Every row gives one point. Before rounding, the points of a table are all equally far from one centre. They may lie mostly on one side of it. Where is the centre, to within rounding?

Points (5 x 2)
| -5.5 |  1.9 |
| -5.3 |  2.3 |
| -0.3 |  5.0 |
|  7.1 | -4.4 |
|  7.4 | -0.8 |
Centre: |  0.4 | -2.1 |

Points (9 x 4)
|  4.3 |  4.1 | -2.5 | -1.3 |
|  5.5 |  2.4 |  4.4 | -0.9 |
|  1.5 |  5.9 |  3.2 |  1.6 |
|  4.7 |  4.1 |  4.6 | -0.6 |
| -0.3 |  8.4 |  4.8 | -5.9 |
| -0.7 |  1.1 |  9.2 | -2.1 |
|  2.0 |  5.1 |  5.9 |  0.3 |
|  1.8 | -1.4 |  5.8 | -9.4 |
|  3.3 |  7.1 | -1.5 | -5.4 |
Centre: | -1.0 |  1.5 |  1.6 | -4.2 |

Points (15 x 8)
|   6.9 |   2.5 |  -5.2 |  -1.8 |   1.4 |   5.6 |  -3.6 |  -2.8 |
|  -5.0 |   3.3 |   2.3 |   0.3 |  -2.6 |   5.4 |   1.8 |  -6.2 |
|   8.4 |   3.1 |   2.8 |  -5.2 |   6.6 |   2.2 |  -4.7 |  -3.8 |
|   1.9 |  -0.1 |  -2.0 |  -3.6 |   3.8 |   6.6 |   6.7 |  -6.1 |
|   1.9 |   2.7 |   0.8 |  -5.2 |   5.7 |   7.8 |   2.3 |  -7.2 |
|   7.7 |   2.1 |   2.0 |  -3.3 |   0.1 |   3.7 |  -0.6 |  -9.9 |
|   7.8 |   5.2 |  -0.1 |   1.0 |   5.1 |   5.5 |  -4.5 |  -4.3 |
|  -0.7 |  -1.7 |   2.1 | -10.1 |  -0.1 |   0.2 |   0.0 |   1.0 |
|   6.7 |  -1.0 |  -1.1 |  -2.1 |  10.2 |  -0.1 |   1.4 |  -4.6 |
|   2.7 |   4.9 |   2.7 |  -8.3 |  -3.8 |   1.7 |  -4.6 |  -3.1 |
|  -1.6 |   1.5 |  -4.9 |   1.4 |  -0.4 |  -0.4 |  -2.9 |  -7.9 |
|   5.2 |   3.1 |   4.9 |  -5.1 |  -2.0 |   4.5 |  -5.7 |  -3.4 |
|   3.9 |   1.8 |  -5.8 |  -1.6 |  -3.2 |   4.0 |  -3.5 |  -2.9 |
|   8.2 |   5.2 |  -0.9 |  -7.1 |  -1.8 |   5.2 |   4.2 |  -0.6 |
|   5.0 |   2.0 |   0.0 |  -1.3 |  -0.6 |   8.5 |  -1.2 |  -6.7 |
Centre: |  2.2 |  3.7 |  1.4 | -1.2 |  1.8 | -0.3 |  1.5 | -1.7 |

Points (17 x 12)
|  -0.1 |  -4.5 |  -0.3 |   0.3 |   1.3 |   8.2 |  -2.4 |   3.0 |  -2.1 |   5.1 |  -1.7 |   5.6 |
|   3.1 |  -6.4 |   2.7 |   1.5 |  11.8 |  -0.4 |  -1.2 |   4.8 |   2.2 |   3.2 |   2.6 |  -0.1 |
|   3.1 |  -1.3 |   1.2 |  -4.5 |   3.2 |   1.4 |   9.8 |   6.1 |  -4.2 |   0.2 |  -3.7 |  -2.6 |
|   9.1 |  -4.7 |   3.4 |   1.3 |   0.3 |  -0.9 |  -0.6 |   7.9 |  -3.8 |   4.0 | -10.2 |   0.0 |
|   3.2 |   3.1 |  -0.4 |  -5.6 |  -6.9 |  -0.8 |  -3.0 |   2.6 |  -7.3 |   2.9 |  -4.5 |  -3.9 |
|   2.9 |  -3.2 |  -0.3 |  -4.7 |   3.0 |   1.6 |   2.8 |   6.1 |  -2.6 |   8.8 |  -7.3 |  -3.0 |
|   5.1 |  -1.1 |  -0.3 |  -0.8 |  -7.4 |   2.6 |  -1.0 |   2.5 |   0.9 |   6.6 |  -1.8 |   1.1 |
|   6.6 |  -6.9 |   6.8 |  -2.6 |   1.6 |   3.9 |   1.8 |   6.5 |  -4.6 |  -2.6 |  -0.9 |   3.1 |
|   2.0 |  -9.5 |  -0.3 |  -2.4 |  -3.7 |  -2.6 |  -1.0 |   0.8 |  -5.2 |  10.9 |  -0.7 |   0.0 |
|   6.3 |  -4.2 |  -3.1 |  -7.0 |   0.9 |   5.7 |   1.5 |   5.2 |  -5.0 |   2.7 |  -2.3 |   1.5 |
|   1.3 |  -1.5 |  -1.7 |   1.4 |   0.1 |   4.7 |  -4.3 |   7.1 |  -2.2 |  -1.3 |  -5.1 |  -4.4 |
|   6.6 |  -3.1 |  -4.2 |   2.8 |   1.2 |   4.5 |   6.6 |   6.0 |  -3.4 |   6.3 |  -5.1 |   0.1 |
|   3.8 |  -4.3 |   1.6 |  -2.9 |   2.4 |   2.1 |   6.7 |  -0.4 |  -8.1 |  12.3 |   5.7 |   0.6 |
|  10.8 |  -0.9 |  -0.6 |  -8.0 |  -1.0 |  -4.2 |  -1.7 |   6.3 |  -4.6 |   4.2 |  -3.5 |   0.5 |
|   8.1 |  -4.8 |  -3.0 |  -1.0 |   2.8 |   7.4 |   0.4 |   3.7 |  -0.1 |   2.8 |  -4.3 |   0.4 |
|   5.4 |  -0.8 |  -3.6 |   0.3 |  -1.5 |  -0.1 |  -2.4 |  10.6 |  -1.0 |  -0.6 |   0.5 |  -1.0 |
|   4.0 |  -3.3 |   2.8 |  -2.4 |  -1.5 |   6.2 |  -0.3 |   8.4 |  -2.7 |   2.4 |  -0.7 |   4.0 |
Centre: |  4.4 | -0.3 |  1.9 |  1.9 |  3.3 | -2.0 | -0.2 | -0.3 | -6.6 |  3.1 | -0.3 | -0.1 |

Points (22 x 18)
|  -0.5 |   3.2 |   0.3 |  -4.7 |  -8.8 |  -2.3 |  -2.7 |   6.4 |  -5.7 |   0.6 |   6.3 |  -6.6 |   2.3 |   0.6 |   1.5 |   7.9 |  -0.6 |  -2.5 |
|   2.3 |   5.9 |   3.5 |  -4.8 |  -9.1 |  -1.4 |  -3.0 |   4.3 |  -4.4 |  -2.1 |   6.8 |  -2.3 |  -4.8 |   0.8 |   5.8 |  -0.2 |  -3.4 |  -3.9 |
|  -0.5 |   5.1 |  -1.1 |  -1.0 |  -7.4 |  -0.2 |  -0.8 |   5.3 |  -6.0 |   0.0 |   9.2 |  -4.0 |  -2.0 |   0.8 |   5.7 |   7.2 |  -1.8 |  -4.2 |
|  -1.4 |   4.3 |   0.9 |  -6.5 |  -7.9 |  -1.3 |  -0.7 |   3.1 |  -4.9 |   0.4 |   5.8 |  -5.2 |  -1.0 |   3.0 |   6.2 |   6.5 |  -0.1 |  -6.6 |
|   4.0 |   5.8 |  -0.1 |  -7.5 |  -6.9 |  -3.4 |  -0.3 |   4.0 |  -4.0 |  -1.7 |   3.0 |  -3.9 |   0.8 |   0.6 |   1.4 |   7.2 |  -4.2 |  -5.7 |
|   1.3 |   3.2 |   0.1 |  -3.3 |  -6.8 |   0.2 |   1.5 |   5.6 |  -6.2 |  -0.4 |   5.2 |  -4.5 |  -1.8 |  -3.6 |   7.7 |   4.5 |  -1.6 |  -7.1 |
|  -3.4 |   2.2 |   4.1 |  -6.2 |  -4.3 |  -3.9 |  -1.5 |   5.0 |  -6.2 |   0.2 |   5.6 |  -5.0 |  -0.8 |   4.2 |   8.0 |   4.7 |   0.6 |  -3.0 |
|   4.0 |   3.7 |   2.2 |  -4.9 |  -4.9 |  -1.5 |   0.2 |   8.1 |  -5.0 |  -4.2 |   5.2 |  -3.1 |  -3.9 |  -2.0 |   6.0 |   4.3 |  -2.9 |  -5.8 |
|  -0.6 |   2.7 |  -0.6 |  -6.2 | -11.3 |  -3.1 |  -0.3 |   6.8 |  -5.5 |   0.2 |   5.0 |  -3.8 |  -1.1 |  -2.2 |   3.3 |   2.4 |  -1.8 |  -5.3 |
|  -0.2 |   5.2 |   4.0 |  -4.9 |  -7.9 |  -4.7 |  -0.6 |   5.1 |  -3.8 |  -1.9 |   7.1 |  -4.8 |  -1.6 |   2.2 |  -0.3 |   8.1 |  -0.1 |  -3.4 |
|  -0.8 |   4.8 |  -0.3 |  -5.2 |  -6.5 |  -7.1 |  -1.4 |   1.8 |  -2.2 |   0.7 |   5.0 |  -5.9 |  -4.1 |   1.9 |   5.6 |   3.7 |  -5.2 |  -4.8 |
|   0.4 |   2.0 |   1.9 |  -7.9 |  -6.7 |  -1.6 |   1.2 |   1.3 |   0.0 |   0.4 |   7.5 |  -2.9 |  -2.1 |  -0.8 |   4.9 |   1.3 |  -3.5 |  -6.5 |
|  -1.3 |   6.3 |   1.1 |  -5.6 |  -8.3 |  -1.4 |  -2.6 |   4.1 |  -4.6 |  -1.1 |   3.6 |  -7.4 |  -1.6 |   0.8 |   5.2 |   5.5 |   2.3 |  -4.2 |
|  -2.9 |   2.5 |   1.8 |  -4.7 |  -9.3 |  -1.4 |  -0.3 |   3.8 |  -4.0 |   0.3 |   7.6 |  -6.0 |  -3.8 |  -2.1 |   4.3 |   6.7 |  -0.5 |  -2.3 |
|  -1.7 |   2.3 |   3.4 |  -3.4 | -10.1 |  -3.5 |  -0.6 |   2.9 |  -5.6 |  -2.3 |   5.9 |  -6.1 |  -2.7 |  -0.5 |   6.3 |   5.9 |  -4.3 |  -5.9 |
|   0.9 |   1.7 |   1.4 |  -7.9 |  -9.6 |  -3.2 |  -0.4 |   3.2 |  -7.1 |  -4.4 |   3.8 |  -3.6 |   0.0 |  -1.8 |   5.3 |   4.4 |  -1.9 |  -3.9 |
|   0.9 |   5.8 |   0.1 |  -5.0 |  -4.1 |  -4.1 |   1.2 |   4.2 |  -3.2 |  -2.2 |   6.8 |  -4.3 |   0.1 |   1.0 |   6.5 |   6.1 |  -1.5 |  -1.3 |
|  -0.7 |   6.9 |   3.1 |  -5.8 |  -6.0 |  -4.4 |   0.9 |   3.3 |  -7.3 |  -1.7 |   2.9 |  -7.4 |  -2.4 |   0.4 |   5.0 |   4.2 |  -2.7 |  -2.5 |
|   1.9 |   4.3 |   4.6 |  -6.4 |  -7.1 |  -1.5 |  -2.2 |   3.6 |  -9.0 |  -0.9 |   6.2 |  -4.6 |   0.3 |  -2.3 |   4.7 |   5.5 |  -2.0 |  -4.8 |
|  -0.3 |  -1.6 |   3.9 |  -4.1 |  -8.9 |   0.5 |   1.1 |   4.8 |  -4.6 |  -0.9 |   8.0 |  -6.7 |  -4.6 |  -1.4 |   2.0 |   2.9 |  -5.8 |  -3.0 |
|   0.9 |   4.7 |   3.9 |  -5.8 |  -7.3 |  -5.1 |  -3.3 |   3.9 |  -5.6 |  -2.2 |   6.4 |  -5.6 |  -2.3 |   0.2 |   6.8 |   1.6 |  -3.3 |  -4.4 |
|   0.5 |   1.2 |   1.0 |  -8.4 |  -7.0 |   1.0 |  -4.1 |   3.3 |  -2.4 |  -3.8 |   5.0 |  -3.7 |  -2.5 |   0.7 |   6.7 |   7.3 |  -2.9 |  -3.4 |
Centre: | -0.7 |  0.2 |  1.4 | -0.4 | -3.0 | -1.0 | -2.8 |  2.2 | -4.3 | -0.6 |  1.4 | -1.3 | -1.7 |  0.9 |  0.5 |  2.4 | -1.8 | -3.5 |

Points (31 x 24)
|  -0.9 |   2.0 |   4.1 |  -3.6 |   4.1 |  -0.5 |  -1.8 |   0.0 |   2.9 |   6.9 |   3.1 |   4.1 |   3.5 |   9.1 |   4.4 |  -8.4 |   0.9 |   7.5 |   1.6 |  -5.1 |   0.2 |   3.5 |   6.2 |   5.2 |
|  -6.1 |   2.4 |   1.9 |  -4.9 |   7.1 |  -3.4 |  -6.3 |  -0.4 |   4.1 |   4.0 |   2.7 |   1.6 |  -2.0 |   7.3 |   2.4 |  -6.1 |   2.4 |   4.5 |  -2.5 |  -2.1 |  -1.3 |   3.4 |   4.2 |   3.6 |
|  -5.9 |   3.4 |   9.8 |  -5.2 |   6.1 |   2.1 |   2.4 |   1.8 |  -1.6 |   3.4 |   4.6 |   3.7 |   0.5 |   8.2 |  -2.0 |  -4.4 |   5.6 |   4.8 |   1.8 |  -5.3 |   3.2 |   1.6 |  -0.1 |  -1.2 |
|  -5.2 |   0.7 |   9.8 |  -4.4 |   5.4 |  -2.5 |   1.3 |  -0.8 |  -0.6 |   7.0 |   0.5 |   2.9 |  -2.4 |   7.5 |   2.5 |  -8.8 |   3.3 |   4.9 |   3.7 |  -2.1 |   3.7 |   7.0 |   3.2 |   1.5 |
|  -4.3 |   0.1 |   5.7 |  -7.8 |   6.5 |   0.1 |  -3.4 |   1.5 |   0.4 |   6.2 |   4.5 |  -0.8 |   2.4 |   5.8 |   0.2 |  -8.7 |   5.8 |   4.6 |  -1.8 |  -4.6 |  -0.1 |   4.0 |   4.5 |   3.9 |
|  -3.9 |   5.0 |   6.1 |  -3.0 |   7.9 |  -2.4 |  -0.9 |   1.6 |   2.2 |   5.1 |   3.0 |   6.3 |  -1.3 |   7.0 |   3.3 | -10.0 |   4.5 |   0.2 |   2.5 |  -0.2 |   4.7 |   4.5 |   6.9 |  -0.5 |
|  -3.5 |  -0.7 |   3.3 |  -5.8 |   3.8 |  -3.2 |  -7.8 |   3.2 |  -3.5 |   5.3 |   2.2 |   4.1 |  -0.5 |   5.9 |   2.2 | -10.0 |   9.2 |  -4.0 |  -0.3 |  -4.6 |  -1.2 |   5.0 |   4.2 |   3.2 |
|  -2.6 |   2.0 |   5.3 |  -6.2 |   7.2 |  -4.7 |  -0.7 |  -1.0 |  -2.3 |  -0.5 |   2.1 |   8.0 |  -0.5 |   3.6 |   0.1 |  -8.6 |   3.8 |   2.7 |   5.6 |   0.5 |  -1.8 |   1.3 |   6.4 |  -2.0 |
|  -3.4 |   1.5 |   1.4 |  -5.4 |   3.3 |  -1.8 |   0.0 |  -0.5 |   1.6 |   8.9 |   5.3 |   3.5 |  -1.2 |   5.0 |   3.5 |  -7.8 |   1.7 |  -2.7 |  -0.6 |  -7.1 |  -1.0 |   3.1 |   3.2 |   7.0 |
|  -7.8 |   0.0 |   6.4 |  -4.2 |   0.9 |   2.8 |   0.8 |  -3.0 |  -0.9 |   4.7 |   1.7 |   0.8 |  -0.6 |   8.6 |   4.6 |  -5.9 |   3.2 |   6.5 |   1.8 |  -3.1 |   2.3 |   3.9 |   5.2 |   1.9 |
|  -0.2 |   2.4 |   8.9 |  -8.4 |   1.8 |  -2.7 |  -0.3 |  -0.2 |   2.1 |   8.6 |   3.8 |   4.1 |   0.4 |   9.0 |   4.1 | -14.0 |   1.7 |  -2.2 |   3.5 |  -4.4 |   1.4 |   2.8 |   4.7 |   0.2 |
|  -7.6 |  -0.7 |   0.2 |  -6.6 |   4.0 |  -3.8 |  -1.2 |   4.0 |  -1.1 |   0.9 |  -4.0 |  -0.6 |   1.9 |   6.7 |   5.4 |  -6.9 |   1.3 |   4.0 |   2.4 |   1.3 |  -0.8 |   1.5 |   3.7 |   3.8 |
|  -0.1 |   0.8 |   4.4 |  -1.2 |   4.4 |  -1.4 |   0.8 |   2.1 |  -1.5 |   6.6 |   0.9 |   6.2 |  -6.8 |   4.1 |  -2.1 |  -8.6 |   1.9 |   5.9 |  -0.5 |  -4.0 |   0.4 |  -0.1 |   8.1 |   4.4 |
|  -4.5 |   0.1 |   6.5 |   0.4 |   2.0 |   2.1 |  -3.8 |   3.5 |  -1.1 |  10.4 |   5.6 |   3.1 |   1.1 |   8.8 |   1.8 |  -8.3 |   1.0 |  -0.9 |   4.8 |  -5.4 |  -1.3 |   2.7 |   2.2 |   0.0 |
|  -2.7 |   3.6 |   2.1 |  -4.6 |   0.4 |   3.5 |  -2.7 |   2.0 |   1.3 |   6.9 |   3.1 |   1.2 |  -4.5 |  11.1 |   3.1 |  -2.4 |   1.1 |   3.2 |   3.5 |  -1.9 |   3.4 |   3.1 |   4.5 |   6.5 |
|  -8.9 |   0.0 |   0.3 |  -6.1 |   3.3 |  -3.4 |  -3.1 |   1.5 |  -1.3 |   7.5 |   3.9 |   4.2 |  -0.4 |   7.1 |   4.9 |  -9.4 |   1.1 |   5.0 |   1.9 |  -3.7 |   1.0 |   2.2 |   3.0 |  -0.1 |
|  -6.1 |  -3.5 |   0.5 |  -6.2 |   2.5 |   0.3 |   0.4 |   0.0 |   0.9 |  11.2 |   1.4 |  -0.8 |   1.3 |   9.8 |   1.5 |  -4.7 |   1.7 |   1.1 |   0.6 |  -6.7 |   4.0 |   2.4 |   1.9 |   3.8 |
|  -2.5 |   0.6 |   4.9 |  -2.7 |   5.7 |   0.1 |   0.5 |  -0.6 |  -2.3 |   8.0 |  -0.7 |   2.2 |  -2.8 |  12.1 |  -0.9 |  -9.7 |  -1.2 |   3.7 |   1.8 |  -5.7 |   1.1 |   3.0 |   7.0 |  -2.5 |
|  -7.4 |   5.2 |   0.3 |  -7.7 |   3.4 |  -2.8 |  -1.5 |   0.3 |   0.6 |   4.3 |   1.0 |   5.0 |  -2.1 |  12.9 |   1.2 |  -5.7 |   1.3 |   2.3 |  -0.9 |  -3.4 |   0.0 |  -3.0 |   2.1 |   4.6 |
|  -7.1 |  -0.8 |   3.9 |  -2.1 |   1.2 |   0.1 |  -5.4 |  -0.7 |   2.4 |   6.7 |  -1.3 |   2.8 |  -2.7 |  12.4 |   3.9 |  -2.3 |  -3.3 |   1.5 |   0.2 |  -1.3 |   1.4 |   3.9 |  -2.1 |   0.6 |
|  -4.5 |   1.0 |   3.7 |  -5.0 |   6.9 |  -1.3 |  -1.5 |   4.7 |   4.0 |   9.0 |   1.9 |   0.0 |   2.1 |   6.7 |   0.4 | -10.5 |   2.1 |   5.5 |   2.2 |  -3.2 |   2.0 |   4.2 |   2.2 |   3.3 |
|  -4.7 |   1.8 |   5.8 |  -5.4 |   1.3 |   1.3 |   1.7 |   2.8 |   1.8 |   7.5 |   0.7 |   0.5 |  -1.2 |   8.3 |   5.3 |  -9.6 |   0.5 |  -3.1 |   1.7 |   0.1 |   4.5 |   7.7 |   4.7 |   1.7 |
|  -7.0 |   1.3 |   3.2 |  -4.9 |   3.2 |   4.0 |   0.1 |   1.1 |  -0.9 |   2.4 |   0.5 |   2.8 |  -2.1 |  10.9 |  -0.7 |  -9.9 |   2.4 |  -0.1 |   5.1 |  -1.6 |   0.0 |   3.4 |   2.3 |  -3.5 |
|  -4.9 |   2.4 |   2.4 |  -1.3 |   6.3 |  -1.2 |   0.3 |  -0.7 |   2.5 |   4.7 |   2.4 |   1.8 |  -2.1 |  10.2 |   1.2 |  -8.1 |   5.3 |   4.4 |  -1.6 |   0.3 |  -0.8 |   2.9 |   3.8 |   4.7 |
|  -5.5 |   1.5 |  -0.7 |  -7.3 |   5.3 |  -2.7 |   3.5 |   3.2 |   0.4 |   6.3 |  -2.5 |   0.9 |  -1.4 |   5.7 |   6.2 |  -6.7 |   2.6 |   4.3 |   1.6 |  -1.7 |   1.9 |   1.7 |   6.6 |   3.7 |
|  -2.3 |   1.6 |   2.1 |  -5.0 |   6.7 |  -0.4 |  -4.5 |   3.5 |  -2.1 |   9.6 |   3.4 |  -0.4 |  -3.8 |   7.3 |  -1.6 |  -5.2 |   1.0 |   5.5 |   5.1 |  -3.0 |   1.4 |   5.4 |   4.8 |  -0.9 |
|  -1.9 |  -0.6 |   0.8 |  -7.1 |   5.3 |   1.7 |   0.9 |   2.9 |  -0.2 |   3.1 |   1.8 |   4.7 |  -2.9 |   7.5 |   6.6 |  -8.8 |   3.2 |   6.6 |  -1.4 |  -2.9 |   1.1 |   0.3 |   3.2 |   2.7 |
|  -6.2 |   0.7 |   6.2 |  -4.2 |   3.8 |  -2.6 |   1.9 |   2.8 |   2.5 |   5.9 |   0.2 |   4.2 |  -2.5 |   5.9 |   2.2 |  -8.6 |   3.0 |  -1.3 |   5.5 |  -2.4 |   8.1 |   5.5 |   4.8 |   3.2 |
|  -7.0 |   3.3 |   4.9 |  -4.6 |   5.3 |  -1.1 |  -0.1 |   0.6 |  -1.6 |   7.8 |   1.9 |  -0.2 |  -0.5 |  10.2 |   3.9 | -10.0 |   5.3 |   4.0 |   2.2 |  -7.3 |   0.2 |   1.6 |   3.8 |   1.3 |
|  -4.6 |  -0.1 |   2.1 |  -3.7 |   6.0 |   0.5 |  -0.9 |   1.9 |  -2.4 |   2.7 |   2.4 |   1.6 |   1.5 |  12.3 |   3.5 |  -4.8 |   6.5 |   2.5 |   0.5 |  -1.2 |   1.4 |   1.3 |   6.7 |   4.8 |
|  -1.5 |  -1.2 |   1.7 |  -5.4 |   6.0 |  -0.8 |  -0.7 |  -1.4 |   2.0 |  10.5 |  -1.1 |   0.2 |  -2.2 |   9.8 |   3.0 |  -5.1 |   4.1 |   4.7 |   3.6 |  -1.1 |   0.5 |   4.1 |   3.3 |   5.3 |
Centre: |  1.4 |  2.8 |  4.1 | -3.6 | -1.3 | -3.4 | -2.3 |  1.1 | -0.6 |  4.4 | -1.7 |  1.8 |  1.2 |  4.6 |  0.4 | -4.2 |  3.1 |  0.4 |  0.1 | -2.7 |  2.4 |  0.0 |  1.3 | -1.4 |
